Each wall is flat, endless, passes through zero and stands at right angles to its row. A trip goes straight from one point to another. Which walls does it cross, in order?

Walls:
(1): [11,-9,-38]
(2): [-19,-7,11]
(3): [48,0,-45]
(4): [-5,-3,-7]
(5): [49,-16,-22]
(6): [6,-4,-32]
(7): [1,21,-18]
Trips:
[-12,21,17] to [4,-34,26] => 7, 5
[1,-1,-29] to [15,25,-7] => 4
[7,5,4] to [36,-12,2] => 7, 1, 6
[42,-12,-15] to [17,60,4] => 1, 6, 5
[-12,5,-11] to [13,-34,-3] => 3, 5, 7, 2

Walls:
(1): [-4,-30,5,2,17,24,-14,-1,25,23,6,-24,-3,43]
(2): [27,4,-6,10,-11,10,-12,-9,-36,32,-21,7,4,7]
(3): [-43,-10,-18,-8,-10,-13,-19,-40,-7,-7,7,8,-29,-12]
(4): [-16,4,22,4,-24,-10,-2,-16,-23,5,18,-9,-34,13]
(5): [1,8,32,-4,2,-18,6,11,6,13,-20,-10,19,1]
(6): [-24,11,1,-16,-9,-24,-3,-2,0,-7,11,13,14,7]
Trips:
[-8,1,19,-6,-29,4,-7,-2,6,1,11,6,18,17] to [-30,-27,-54,15,-3,-2,-2,-24,-5,-21,-10,10,-26,10] => 3, 5
[-1,4,12,-4,2,14,20,-6,7,41,-25,44,-25,-4] to [20,21,0,3,-5,13,33,42,-19,3,-12,-48,-33,43] => 3, 1
[-14,-7,-23,22,30,-9,-19,4,1,39,14,21,22,12] to [6,-8,-17,-4,-23,0,3,-7,15,19,17,-22,29,15] => 3, 5
[15,14,18,-1,-12,-23,-5,-21,2,-10,-2,8,11,24] to [-36,-7,28,60,-44,-27,39,18,16,-42,-2,-7,-16,36] => 2, 3

Walls:
(1): [13,-39,12,5,13,16,26,-10,-22,16,2,4,4,-8,-29,11,-27,-6,1,12,-22,-17,-14,16,-26,-31,-16,-8,-36,-2,10,25,-45,-18,-9,21,14,16,18,-17,-3,-8,7,24,27,1,29,-10]
(2): [-18,15,-30,-3,19,-12,-18,16,9,-12,-17,-11,34,4,16,-18,4,16,6,11,6,-8,-13,7,13,3,13,-4,8,-11,-9,-6,19,7,20,11,-1,4,21,-3,8,-13,-13,16,-16,-24,0,-23]
(3): [27,8,10,7,-15,10,15,21,-21,6,-12,-15,8,-2,16,-7,0,-14,-8,1,-7,17,-25,-13,4,-6,5,7,-3,-16,-5,15,40,23,12,11,0,37,32,3,-2,7,17,-8,-7,-32,21,30]
(4): [-12,37,0,2,-5,-34,10,-29,14,-29,-20,33,27,6,20,3,-6,-10,-24,3,27,-30,-9,-7,-12,-17,-5,-3,14,48,-8,-4,2,-21,6,-8,14,-2,5,-36,14,7,24,6,-4,0,-16,-15]
(5): [12,-17,-23,3,18,-3,-22,5,16,12,-2,-2,-7,24,0,-14,-1,6,-3,-10,-24,5,-9,25,10,0,1,5,-19,13,15,-20,-2,-14,-7,-41,0,-3,-4,22,14,25,-9,6,18,14,-8,-3]
(6): [19,-7,-2,-35,6,3,4,-9,0,3,4,6,24,8,-5,4,-4,-4,-41,20,-15,-2,-17,-11,-42,-35,7,-11,1,-14,30,-16,0,6,-7,5,11,2,5,-21,23,8,18,7,-9,-3,-5,-3]
(7): [-22,24,31,-1,29,-1,38,-37,4,-4,-10,-37,10,-25,21,-10,10,-6,10,-54,-17,8,-40,-17,-20,11,5,17,-9,-38,-27,0,17,-41,-20,27,24,-3,-14,-16,-18,-6,-9,6,-6,-8,-40,-39]
(8): [7,-9,-44,24,7,-18,3,34,-26,21,24,0,-4,31,1,13,-11,-43,-7,-4,7,8,-12,13,1,-16,3,7,-2,-23,-23,-13,-6,-27,14,2,-2,13,12,-28,-29,-24,-40,13,4,35,-9,-1]
Trips:
[-2,-13,3,-24,1,-6,4,24,-9,-20,-11,-19,-15,-5,5,1,19,-30,39,8,-5,8,-3,-12,-28,28,17,22,-38,20,3,-9,19,11,-1,-13,-8,7,-23,-2,-28,0,13,-15,-53,-7,-3,10] to [9,26,-9,-1,-32,-5,27,-27,-19,-18,18,-7,2,-11,-30,0,6,13,17,-3,-1,-1,-3,-29,-15,19,24,-17,-12,40,-39,-5,-8,4,13,-10,-11,-12,1,-19,5,8,-8,35,5,-23,4,-4] => 4, 3, 1
[-7,-18,-29,17,-10,9,-36,-1,3,6,-32,9,-14,-11,-23,-16,23,15,-15,-15,3,7,-22,-33,-10,-4,-18,28,11,-23,-21,-22,-11,-21,26,-23,-16,-19,27,-28,2,29,1,3,15,15,-23,4] to [-3,-10,32,28,8,0,-13,23,34,11,-11,-10,-20,-22,-29,-36,1,13,7,-12,-2,-6,26,-7,-5,0,-15,-15,11,39,-10,33,9,32,-15,-35,-35,25,24,31,-31,-10,-7,19,-17,2,-29,20] => 6, 7, 4, 2, 8, 3
[14,2,8,-18,-6,4,-5,7,20,15,-14,16,-24,30,-7,16,-19,9,32,22,-3,19,8,-12,-16,26,2,12,-24,20,11,19,-38,-8,-2,31,-8,1,2,-14,-11,-35,12,11,9,23,-29,-1] to [-8,11,4,-12,5,26,7,-22,-6,15,28,-14,5,-16,-30,-45,8,-5,-1,17,4,-7,30,-16,9,-25,-26,17,-12,-6,-4,4,32,5,-15,24,-21,16,-8,-18,-7,0,0,-19,21,-21,-4,0] => 8, 7, 6, 3
[-25,0,5,7,25,21,-7,-16,-38,13,11,19,9,-7,1,-30,33,-28,-16,-7,-9,9,-10,-12,17,-25,14,-5,3,-12,25,0,-4,7,-2,-17,-35,11,5,-2,20,19,-3,-8,-3,-17,-5,-2] to [14,-11,25,4,-20,-1,21,-8,-50,-17,-30,10,13,-24,8,2,0,1,-1,2,-3,-2,29,11,-2,-30,-3,-21,15,-30,-3,-14,-13,3,-25,53,17,27,-19,21,18,-10,26,26,11,-19,-6,-25] => 1, 5, 2, 4
[-12,7,3,17,-20,-42,10,-23,39,-7,-11,-3,-9,-9,22,8,35,36,13,0,2,-10,-7,-7,3,10,-5,-2,-20,29,-18,-4,6,1,4,29,33,-21,-3,7,4,19,4,-15,-12,-31,7,-23] to [-5,19,17,-1,4,16,-16,2,-7,0,21,12,1,30,-17,-30,25,-2,-3,-10,0,-13,-22,31,2,12,-54,18,10,5,30,-40,11,-1,2,-30,-4,-11,28,17,-15,14,-10,-9,8,7,-2,2] => 5, 7, 2, 4, 8
[10,-24,20,-41,23,24,10,4,-33,-11,17,-38,28,11,10,21,-4,-7,-20,0,9,-18,15,10,-17,-2,2,13,-23,21,-12,-29,-22,15,-19,21,3,16,2,-2,-19,-21,7,-14,-7,18,-14,40] to [7,7,-1,-29,-4,28,-6,0,-7,-4,-16,25,-5,-1,-15,-1,26,-12,-3,-33,-9,-2,19,-27,6,-5,-6,28,30,-14,-11,13,-1,8,6,35,4,-4,12,-17,-14,-38,18,-2,-12,-9,4,9] => 8, 1

Walls:
(1): [-31,0,-9,-6,-13,12,-18,2,4,-15,0,-6,-6,1,-15,17,-15,4,8,-29,-13,6,10,5,-10,-4,-1,-4,0,2,20,-32,1,-9,-11,-16,-5,-32,7,0,0,14,-21,-6,-3,26,-7,-5]
(2): [33,-25,4,-3,-11,35,7,1,7,5,18,6,-22,1,10,-3,6,12,6,3,-16,-10,21,11,1,-9,13,17,-5,4,18,6,0,30,13,5,11,22,-6,9,16,-11,0,14,-12,-17,0,28]
(3): [0,-8,36,17,3,-30,-14,-2,-10,4,0,2,1,21,24,12,29,-33,-21,7,-35,-22,-9,-13,8,-9,-9,-12,1,-23,-44,3,10,12,-19,2,4,-15,4,-16,-5,-14,-8,39,6,-14,0,-4]
(4): [5,-31,-19,2,-21,4,-23,-14,12,13,-7,-8,-21,13,9,14,-19,-1,-11,-10,5,-6,0,9,8,-5,2,1,9,-9,-22,0,9,-19,-13,5,2,9,19,-9,-21,7,-9,0,-7,2,18,2]
(5): [9,20,18,-1,-1,-19,9,25,12,-22,-1,29,12,13,-9,6,-9,13,8,6,-27,7,-17,13,0,0,-30,-16,-9,1,9,20,15,3,8,-22,-42,-26,1,9,8,23,8,7,-27,6,-20,-24]
(6): [-21,-4,9,3,-14,-22,2,-14,-8,21,-28,18,-5,16,-3,12,-17,-2,6,-11,-3,5,6,-20,0,17,-23,2,-24,-31,17,3,-23,17,23,14,-6,19,27,-9,1,12,12,-7,-15,8,-3,3]
(7): [-18,25,-4,-14,-29,10,-23,5,-17,18,14,-1,4,20,7,16,-3,-26,-3,-14,11,-35,10,5,-14,-13,7,3,15,24,19,-7,-15,30,6,7,10,10,1,-7,-2,-10,0,3,-38,10,2,-6]
(8): [8,-1,-4,-1,24,9,13,30,-10,-6,12,29,-10,-7,5,14,-36,5,5,-2,-10,-1,-3,20,-12,17,-16,11,13,-6,3,-12,-5,20,-12,-23,21,-5,-11,-7,7,17,15,2,-23,41,-14,25]
(9): [7,-3,1,-6,-1,-4,-31,9,8,7,10,-5,-13,-11,-19,-28,-7,-9,1,7,2,13,10,15,-12,10,23,7,-7,14,24,11,17,-18,-3,25,4,-6,-20,-3,-17,-4,-7,8,-5,26,27,-21]
(10): [4,-18,51,-18,-1,1,-24,21,-39,-6,-22,-3,12,-20,-6,-18,-14,13,-17,-23,-2,-9,-6,21,-15,-21,-9,-21,-12,-9,8,13,0,5,14,-39,-4,-15,-9,16,-18,3,-5,-4,-13,-27,-13,26]
(11): [-25,4,37,16,25,-9,5,3,-7,-6,-10,19,-19,-30,-24,38,-16,26,19,27,2,10,8,-8,-5,-1,-2,-4,-32,38,18,25,-9,-5,16,0,7,-12,5,-31,22,10,4,7,-14,2,-16,0]
(12): [-15,13,-10,28,-16,-20,5,6,15,-21,-15,8,20,0,-1,-4,13,14,-6,1,-12,-1,14,-30,2,6,31,-3,25,-20,7,-3,-9,-18,6,0,21,-1,-11,3,-15,-1,9,15,2,32,0,-8]
Trips:
[20,-16,6,0,-2,-6,13,-14,7,-3,-18,18,-27,-6,5,8,15,17,-3,3,2,2,3,-17,8,-12,7,18,-6,11,6,-9,12,3,22,7,-21,-7,-1,1,-5,20,8,-1,-33,16,-23,35] to [3,16,24,13,14,28,37,7,10,9,-13,27,-4,13,2,5,6,-14,-21,-2,15,9,-31,10,3,-3,9,12,-24,-10,3,17,-3,-24,-11,14,-11,-25,-8,11,-13,-28,-7,41,1,0,-4,25] => 4, 3, 12, 6
[10,1,1,-23,-17,-5,-21,-28,1,14,-7,2,-10,-24,-16,-2,13,16,-1,5,-9,-29,0,8,-6,-11,2,21,2,-24,5,17,-17,15,-4,27,-19,1,-6,14,-11,6,-23,-16,-1,-1,6,-20] to [-13,19,-8,-14,10,15,-46,8,-7,8,18,16,-18,19,5,5,1,-6,28,-29,-19,16,28,-1,-10,-9,-5,4,26,-16,-16,-7,7,-4,-10,16,-4,22,-11,-27,-11,11,3,-6,-6,-17,-2,1] => 1, 3, 10, 8
[-11,3,7,1,7,9,-6,17,9,-13,16,17,-27,-13,-28,-25,10,10,-6,6,-11,7,-5,8,-7,3,-13,7,-1,-16,-16,-12,3,1,-15,12,0,-14,22,-36,-28,-9,11,-11,3,-26,8,12] to [9,1,-2,-4,4,10,-3,21,-23,-22,-11,-1,-23,16,20,14,-8,13,-5,-7,15,2,1,-26,3,19,6,-10,9,-12,-13,13,9,-3,-2,-14,-5,15,15,-24,-2,-9,-19,-9,-10,-32,6,10] => 1, 9, 2, 6, 8

Walls:
(1): [-6,5,13,-21,-36,-13,-12,7,15,28,-30,-6,-7,-19,-9,22,-3,-26,1,10,-24,9,-1,18,14,0,2,-7,16,6,17,-4,1,8,-33,1,10,-13,-11,1,-10,10,-14,27,21,-31,-3,9]
(2): [3,-13,-16,-4,8,-4,12,12,-14,12,-10,-13,-25,23,2,14,-13,-6,-10,-32,-16,-32,11,-28,-30,-3,0,5,5,-10,-7,-22,8,7,-13,-21,-3,-5,12,14,-16,-13,-31,-1,-11,25,-15,2]
(3): [7,17,5,-21,-30,14,8,-5,17,18,-3,-8,23,-12,-13,-38,38,-6,20,-11,-17,-14,3,21,29,14,9,-33,18,6,6,11,-10,33,-14,-17,11,1,27,-10,-2,-12,-9,4,8,12,14,-7]
(4): [38,-3,18,20,4,1,-5,12,-20,0,-3,-5,3,4,-7,-21,-5,-15,-8,36,-23,3,-4,18,-1,-22,6,3,1,14,15,36,-6,-4,-25,1,-3,-10,-22,-30,-1,6,-21,-25,-2,-5,12,17]
(5): [-4,17,-4,-9,27,33,-4,-2,14,12,-11,-14,13,2,21,-13,4,-4,14,12,32,3,3,15,3,-24,2,8,19,-23,36,-4,9,-19,1,8,15,-19,-4,9,-21,0,-17,-41,-17,10,-2,-19]
(6): [-24,-19,-14,-10,-14,-18,7,6,25,9,-15,23,-28,-2,24,16,22,-10,40,-13,2,6,17,-7,-27,-8,6,13,-12,14,41,-28,-22,2,-18,18,-10,7,5,-35,-20,-14,1,22,-5,-3,-5,-31]
(7): [2,-6,16,-17,-29,3,15,-11,31,3,6,20,12,-25,-15,14,29,13,7,12,5,5,-18,6,4,13,17,10,8,-25,14,-6,-11,12,-15,21,-3,14,10,-7,24,13,-7,3,9,-19,8,-3]
(8): [13,-5,-7,3,3,-22,-2,12,5,-3,6,5,26,-26,-4,14,-7,4,1,-15,15,15,16,16,-26,12,11,20,-7,-4,-17,1,-10,-20,3,-19,-26,30,5,14,-14,24,15,23,-3,8,-29,21]
(9): [26,12,6,-25,12,10,11,5,12,-4,-15,15,-2,-10,5,-27,-11,12,-9,-7,-11,17,19,-14,8,-18,-2,-18,-24,-22,4,11,24,0,-4,-6,-7,17,-14,-3,1,37,5,2,-8,8,-2,9]
(10): [9,-5,-25,-1,-5,-40,-47,-17,-7,-29,-6,5,7,-5,5,-9,1,-12,-14,15,-23,-16,14,18,1,-42,10,25,7,-14,6,13,27,-18,10,5,-4,-2,13,-11,-27,9,27,-7,24,-14,24,24]
Trips:
[42,2,-7,37,20,-14,-7,-14,1,-4,-25,24,3,30,-51,-20,-7,21,27,5,-24,-22,-24,3,-18,-8,-23,0,17,34,5,-21,-4,-3,12,-9,-34,-8,40,-13,12,-8,-13,-17,16,11,2,-17] to [-2,-20,-5,-2,7,-8,-37,1,44,19,-21,-6,23,-22,-8,-14,-5,3,-4,5,18,-29,-36,13,21,-23,16,-16,31,7,18,-9,-2,14,-7,-18,-36,13,-27,10,14,-8,-15,-31,1,2,2,12] => 5, 7, 1, 2
[-39,-23,19,2,-5,-32,-9,13,23,-34,-24,-4,-10,4,-2,-19,4,-32,2,-6,-12,12,10,-15,-60,0,-24,13,22,17,5,-26,-16,7,-27,-21,16,8,15,-13,25,5,26,14,16,0,9,-3] to [2,-27,-5,25,8,-13,31,-26,-8,-2,-19,18,-2,-27,24,-3,-26,-21,6,-8,11,2,8,-4,13,-15,-25,-14,-13,-8,-21,0,5,16,1,0,-12,2,28,29,-5,11,-11,8,22,13,5,-29] => 7, 9, 1, 10

Walls:
(1): [-25,-23,10,9,-18,-11,1,-3,6,7,3,10,-5,15,27,-32,13,20,-1,-1,-7,-13,24,8,-2,-17,-2,-8,13,31,-23,-8,5,-19,-8,-9,-2,12,-4,-13,1,-30,-14,12,-13,-23,0,-1]
(2): [-14,27,2,1,13,7,-32,9,-15,4,10,-13,7,5,19,32,5,1,-18,5,-3,-17,7,4,-10,-15,-18,-1,12,-11,34,-4,9,6,16,18,-26,0,-20,12,11,10,35,-3,19,-19,4,-20]
(3): [-4,-2,19,1,3,12,2,-16,-40,24,18,5,3,-7,21,-15,-8,-13,-5,-31,-14,-8,-6,2,2,-16,-1,24,1,-10,-24,-1,22,-16,7,-6,11,11,12,1,-2,-8,7,1,-16,-15,-18,-7]
(4): [-14,2,-1,-7,3,16,-3,-17,-26,-10,-11,-7,0,-30,7,8,22,16,-29,14,4,-8,-26,-22,5,15,-10,1,-15,12,-6,6,33,-32,-31,7,4,17,-7,9,18,-15,11,-4,13,-12,18,4]
(5): [-18,22,9,-23,21,26,15,1,9,-23,-1,19,-8,-8,-17,-14,0,-1,25,19,31,-19,-7,-4,3,-16,-7,-20,-15,-7,0,-16,-15,13,3,-31,18,9,16,-15,3,22,-5,5,15,-18,-1,18]
(6): [12,-14,-37,-10,10,8,31,-1,-17,-7,6,-2,4,-7,2,-8,3,4,13,5,26,-15,21,-6,16,-18,17,21,-10,15,-1,-15,17,-15,-1,-31,-1,-14,17,-16,-9,22,14,-4,16,-9,-2,-8]
(7): [-5,-11,1,0,-13,12,-21,2,-4,21,13,-11,4,-24,10,10,23,15,-5,-25,21,21,13,-15,-20,-13,24,6,-1,-15,-16,9,8,4,-9,6,22,-6,5,0,-17,-12,-7,3,-23,22,-2,-17]
(8): [-3,-21,-9,-10,-32,18,-24,1,19,-18,2,-7,21,8,-14,-4,-5,-5,13,-7,2,-9,-3,17,-9,-18,25,-6,-3,7,-1,43,-1,1,-3,-11,-2,-12,23,-28,-11,26,-9,-23,7,17,9,-10]
(9): [-17,6,9,25,-8,7,-29,6,22,30,-16,13,-10,-2,-12,23,-6,-4,1,-13,11,9,-24,11,-21,32,-9,5,9,-8,1,-11,-30,-16,4,9,20,22,-12,2,-16,1,1,-22,5,19,0,-15]
(10): [-7,9,-1,26,-20,2,-7,1,11,-5,-1,-5,11,-3,15,-6,-15,13,19,6,14,-19,10,22,-20,-2,-6,13,-8,40,9,-3,21,6,-7,2,17,30,25,-24,1,-18,4,17,-23,0,9,-21]
Trips:
[-19,7,1,-15,19,3,32,-11,22,21,17,9,-8,-6,-8,16,7,-4,3,-13,-16,12,4,-7,-17,32,3,10,23,15,-9,-4,10,2,20,0,-5,-4,-39,-11,-12,-5,10,-15,-8,-16,-13,12] to [1,9,26,-3,0,-6,-7,-6,16,5,-25,30,9,-8,17,6,7,-24,3,-6,5,-15,-15,-2,15,18,33,5,-18,3,14,12,-14,-10,-37,-1,12,3,-12,-24,-8,-1,7,-22,-3,-19,29,11] => 2, 4, 5, 3, 8, 1, 10
[-26,11,-8,11,-43,7,24,35,13,34,34,-7,-8,0,6,8,8,11,9,18,15,-10,28,-2,-39,7,13,-5,-28,-3,-12,-16,-22,-21,15,21,23,18,-28,-12,12,29,7,3,1,-12,-6,-11] to [-12,13,-9,8,0,23,-20,6,18,-4,-22,-4,-18,0,-17,-10,-24,2,-25,11,-3,20,-4,13,4,5,-21,29,4,-10,-28,-3,7,8,0,-5,12,-4,18,18,28,8,12,19,4,-4,32,1] => 6, 4, 1, 7
[19,9,-8,5,-20,2,16,1,2,-9,8,19,29,9,21,10,-23,12,-7,26,1,-1,-5,44,9,-4,7,10,-1,17,-24,4,-18,23,-24,31,15,-7,3,-11,-2,-8,-3,-4,-14,-5,12,-20] to [5,2,24,24,-2,18,1,-14,-6,-22,-7,-29,-13,3,-6,-14,8,8,7,4,-2,17,12,-12,-17,2,-1,22,-5,-27,-5,11,-21,-8,14,2,16,-22,-11,4,-11,1,-8,-1,-24,-37,9,-31] => 7, 3, 9, 8, 10
